Rows are points. Any point is a mix of the corners, with weights that add up to 1. It lies inside the corners' shape when no weight is negative. Is each point inside? If not, which corners have a negative weight?

Corners:
(1): [-0.87  0.58 -3.24]
(2): [2.86 1.19 1.36]
(3): [-2.77 -1.51  5.62]
(4): [-0.39 -2.07 -1.35]
Points:
[0.57 0.14 2.18] -> inside
[-0.73 -0.82  2.83] -> inside
[-1.47 -0.85  3.75] -> inside
[ 0.69  0.66 -4.31] -> outside (3)
[-0.36 -0.02  0.98] -> inside
[ 0.27  0.49 -1.34] -> inside

Corners:
(1): [-0.64  1.23  1.33  2.64  3.85 -2.04  0.06  0.58 -1.15  1.79 -0.23  3.72]
(2): [-2.38  0.20  2.51 -1.06  1.11  0.45  4.03  1.30 -0.91  0.03  1.75  3.54]
(3): [-3.52  2.21 -1.99  3.81  0.83  3.36  3.17  3.83 -1.80  0.28 -0.70  1.58]
(4): [ 1.15 -2.36  0.21  1.06  2.56  0.49  3.66  4.05  3.26 -3.60  0.65  2.40]
(5): [ 2.00  0.60  0.02 -2.77 -2.89 -2.24  0.89  1.46 -1.65 -2.86 -0.14  0.90]
(6): [-1.60  3.33  2.36 -2.17 -2.22 -0.25 -0.70  1.31  1.50 -2.99 -2.69  2.03]
(7): [-2.11  2.99  2.63 -1.36 -2.69  1.35 -2.16  0.21  1.38 -0.88  3.16  3.84]
(8): [-1.45  0.23 -1.08  1.27  1.91 -2.68 -4.22  0.88 -1.08 -2.86  1.83 -0.46]
(9): [-2.19 -2.25  0.70 -0.45 -2.94 -3.48 -3.65 -0.29  2.86  1.71 -0.67 -1.39]
(10): [ 1.60 -2.99  3.08 -1.07  3.98  0.75 -2.10  1.65  2.19  2.00 -1.78  2.16]
(11): [-0.75 -0.63 -2.90  2.13  3.75 -0.15  0.79  1.92  4.48  0.41  1.93 -1.61]
(12): [-0.50 -2.57 -2.13  3.18  1.23  3.08  3.43 -0.29  3.40 -3.34  3.27 -1.05]
(13): [-1.69 -2.63 -1.77 -2.58 -0.39  2.10 -1.23  0.22 -0.58 -1.83 -2.83  3.92]
Points:
[ 0.46 -0.85  0.72 -0.77  0.47 -0.29 -0.06  1.32  0.70 -0.89 -0.26  1.37] -> inside
[ 0.24 -2.54  1.27 -1.06  1.49 -1.06  2.40  0.69  1.65  0.58 -1.15  1.82] -> outside (3, 7, 8)
[-1.74  1.21 -0.01 -0.19 -1.38 -0.34 -0.42  0.38  0.29 -1.28  0.35  0.96] -> outside (4, 10)
[ 0.43 -1.63 -0.15 -3.96 -2.58 -3.25 -5.33  1.45  3.22 -1.69 -1.38 -1.00] -> outside (1, 2, 3, 12)
[-0.42  0.06  0.08  0.48  0.85 -0.34 -0.77  1.31  0.99 -1.27 -0.03  1.23] -> outside (2)

Corners:
(1): [-1.46 -0.83  1.17  1.70 -2.57  2.60 -0.35  1.21  1.43 -0.48 -0.76  0.45
  0.63  2.31  0.52  2.16 -0.53  2.04 -0.79 -2.96]
(2): [-0.70  0.25 -0.46  1.06  1.22  0.04  1.28 -0.26  0.40  0.61  0.42 -1.65
 -1.75  0.84 -3.64  2.92  2.22  2.19  4.78  1.50]
(3): [-0.75 -2.16  0.22  0.30 -1.63 -0.21  0.08 -0.95  1.61  0.59  3.04 -1.57
 -2.41 -1.48 -2.71  2.53 -0.06  0.55  1.70  0.74]
(4): [ 5.59 -0.65 -3.73  2.03 -0.49 -1.07  2.03 -1.44  0.38 -0.65  4.02  0.19
  3.17  0.12 -0.92  1.37  1.07 -0.14 -0.97 -2.07]
(5): [ 0.06 -0.25 -1.92 -0.99 -2.08 -0.24  3.03  3.64  2.11  1.35  3.45 -0.07
  0.41 -1.78 -0.58 -1.70 -0.27 -0.92 -0.16 -4.82]
(6): [-2.15  0.07 -6.58 -4.62 -2.30  1.37  1.78 -0.12  0.62  1.33  1.07 -1.19
 -1.21  0.12 -4.01  2.02 -3.47 -1.48 -0.45  0.28]
(7): [-0.34  1.50 -1.40  0.18 -2.47 -1.18 -1.89  1.41  2.79 -0.96 -1.03 -1.00
 -0.43 -1.23  1.16  2.24  0.26  0.12 -0.60  1.71]
(8): [-0.49  1.88 -3.00 -1.75 -1.28 -1.34  0.64 -0.78 -2.16  0.07 -0.26 -1.08
 -0.10 -1.00 -2.15 -0.26 -0.70 -1.56 -1.18  1.05]
(9): [ 6.17 -1.31 -0.55  1.30  0.60 -2.47 -0.17 -0.24 -0.17 -1.68  0.42  1.18
  5.31 -0.70  0.81  2.64 -2.56 -1.94  2.88  0.06]
(10): [-1.54 -0.86  0.24  1.51  0.66  0.23  1.04  1.15 -0.95 -0.84  6.51  0.07
  0.57  2.63 -0.54  3.14 -0.74  1.04  0.67  0.47]
(11): [ 1.26  5.20  1.28  1.21 -2.25 -0.73 -3.29 -0.95  2.40  1.73 -0.87 -0.64
  2.70  1.65  1.31  0.25  0.66  1.67 -0.24 -1.72]
(12): [ 0.81 -1.42  0.42  1.34 -1.88 -0.19 -0.15  0.21 -0.55  2.88  1.57 -1.38
 -1.02  0.85 -0.32  2.59  1.25 -1.52  0.45  1.54]
(13): [ 0.31 -0.34  2.24  2.60  7.81  0.17 -6.41  3.77  1.25 -2.89 -1.81  7.79
 -2.18  2.94  3.22 -0.33 -3.90 -1.69  0.89  1.17]
(14): [-0.93  0.61  0.02  2.55 -0.89  0.75  0.30  0.19  1.09 -0.79 -0.60  3.88
 -0.62  0.15  1.24  3.08 -2.20 -0.39  0.06  1.30]
(15): [-1.57 -3.32 -5.47  2.57 -1.03  0.13  1.24  1.62  0.03 -1.44  0.28  2.34
 -2.07  1.17  1.16 -1.44 -2.55 -1.44  1.21 -4.64]
(16): [ 1.07 -1.95 -2.14  2.25 -2.24  0.55  1.42  0.26  2.40  0.09 -0.99 -0.77
  0.01  1.00 -2.12 -5.45  0.64  0.15  0.93 -0.14]
(17): [ 1.86  9.49  3.26  0.14 -1.71  0.75 -3.96  2.70  1.36  0.13 -1.41 -2.20
 -0.28 -0.32  0.55  3.08 -1.90  1.44 -1.01  2.26]
(18): [ 5.40  2.49  1.85 -3.23  4.28 -0.88  2.08  3.45 -0.32 -1.38  4.32  2.18
 -2.90  3.09  0.05 -0.86  0.44  4.67  2.05  1.16]
(19): [-0.71 -1.19  0.02  0.07 -1.68  1.40 -1.66  0.87 -0.45  0.23  2.02  2.91
 -1.29  1.30 -3.70  3.91  0.61  2.10  1.91  1.43]
(20): [ 1.74 -0.64  0.83  2.39 -1.62  0.97 -0.58  1.69 -1.44  4.18  0.18 -0.99
  6.29 -1.07  2.09  0.29 -1.03  3.89 -2.91  0.27]
(21): [ 2.80  0.19 -0.53  1.74 -0.79 -7.62 -2.88 -1.37  2.64  3.60 -1.16 -3.00
  2.28  0.40 -3.85  3.26 -0.17 -1.71 -1.84  1.83]
Points:
[ 0.25  1.04 -0.42  0.17 -2.28 -0.04  0.36  1.06  1.12  1.20  0.80 -1.28
  0.48  0.03 -1.05  1.55 -0.48  0.94  0.55 -0.23] -> outside (4, 8, 13)
[ 1.80  1.50 -0.64  1.00 -2.06  0.34  2.13  0.12  0.50  2.04  1.22 -2.28
  2.62  1.29 -1.36 -0.66  0.49  1.70 -1.33 -0.57] -> outside (3, 7, 9, 13, 15, 19)
[ 0.19 -1.12 -1.29  1.02 -1.22 -0.47 -0.09  0.73  0.86  0.85  1.20  0.47
 -0.07  0.66 -0.37  0.26 -0.55 -0.06 -0.74 -0.31] -> outside (2, 9, 17)
[ 0.22 -1.35 -0.07  0.37 -0.20  1.27  0.20  1.10 -0.52  1.11  1.83  0.49
  1.08  1.17 -0.45 -0.60 -0.59  1.51  1.24 -1.29] -> outside (4, 7, 14, 17, 21)
[ 1.08 -0.42 -1.30  2.46 -2.70 -0.40 -1.21  0.82  2.20  1.02 -0.82 -0.16
  2.26 -0.62  1.41  0.51 -1.77 -1.38 -1.47 -2.03] -> outside (2, 8, 10, 18, 19)
[ 0.96  0.36 -1.03  0.66 -1.84 -0.15  0.44  0.53  0.43  0.83  1.03 -0.60
  1.18  0.11 -0.61  1.34 -0.42  0.90 -0.01 -0.47] -> outside (13)
[ 3.10 -1.65  0.35  1.61  2.70 -2.27 -1.69  1.71  0.42 -0.28  2.05  2.20
  0.65  1.09  0.80 -1.08 -0.43  0.17  0.40  0.08] -> outside (1, 2, 6, 14, 17)
[-0.28  1.52  0.24  0.88 -0.53  0.45 -1.71  1.22  0.89 -0.41 -1.42  1.00
  0.51  1.67  0.23  1.58 -1.30  1.25  0.14  0.21] -> outside (3, 4, 5, 12)
[-1.80 -2.98 -0.96  2.21 -0.64  0.11 -0.64  1.06  1.17  1.27  0.92  0.20
  1.15  2.12 -0.86  0.88 -0.40  0.10  1.34 -0.79] -> outside (3, 4, 8, 14, 17, 18)
